Each point is reached from the start by the listed moves, each made once or not at all, plus a little noise. Say if it took an odd or an even number of moves. Then give how often each move was made.

Moves:
(1): [60 13  2]
(2): [-11  50   3]
Start: [-19   7  -8]
Points:
[40 22 -7] -> odd (1, 0)
[-16   8  -6] -> even (0, 0)

Moves:
(1): [ 42 -31  -5 -12  11  27]
(2): [29 47 -2  6  9  6]
(3): [-1 -5 57 -8 10 -3]
(4): [  9  -5  -3  31  11 -10]
(5): [-15   7   0   2  37  11]
(6): [-15   2  -3   9 -14  34]
Start: [ 10  -2 -23 -11 -10 -29]
Points:
[ 46  35  28  18  19 -36] -> odd (0, 1, 1, 1, 0, 0)
[ 51  19  22 -12  45  45] -> odd (1, 1, 1, 0, 1, 1)
[60 13 20 19 54 36] -> even (1, 1, 1, 1, 1, 1)
[  3 -10  27  21  -2  -7] -> odd (0, 0, 1, 1, 0, 1)

Moves:
(1): [35  2 -2 13 -8  3 -6  4 15 -7  2  6 -5]
(2): [  8  35   0  -9  16  -1  -2  -7 -10   8   0   7  -7]
(3): [ -3  -1  31   3  -1   5  -2  -4  -7   0  -6   1 -10]
(4): [-16  10   3  28   8   7   7  -1  11   5  12  -3   0]
(5): [  3 -12   0   5  25  -5   5  -3   0   1  -2   4  -6]
(6): [ 1 -2 -6 -2  2 24 -2 -6  0  2 -4 -5 -2]
(7): [-1  0  2 -5 -1 -3 28 -4  6 13  1 -8  0]
(8): [ 4  1 -2 -2  1  6  4 23 -2 -7 -1  5 -8]
(9): [-10   7   7 -13   0   0   0  -6  30 -15 -11   8  -5]
(10): [ -6   2   3  -2  -4  -3  -8   5   8  26 -10   0  -8]
(11): [-1 -4  4 -8  6  6 -4  4  8  7 22  7 11]
Start: [-12  -8  -8   4 -12   3   6  12  -1  20   5   5 -22]
Points:
[  1  -5  20  41   5  37  34  26  31  51  -3   3 -58] -> even (1, 0, 1, 1, 1, 1, 1, 1, 0, 1, 0)
[  6  32  35  18  37  20  36  24  50  25  22  28 -53] -> odd (1, 1, 1, 1, 1, 0, 1, 1, 1, 0, 1)
[-31  27   4  -5  41  40  33  18  51  60  13  13 -49] -> odd (0, 1, 0, 1, 1, 1, 1, 1, 1, 1, 1)
[-26 -13  40 -18  16   7  27  30  43  47   0  19 -48] -> odd (0, 0, 1, 0, 1, 0, 1, 1, 1, 1, 1)
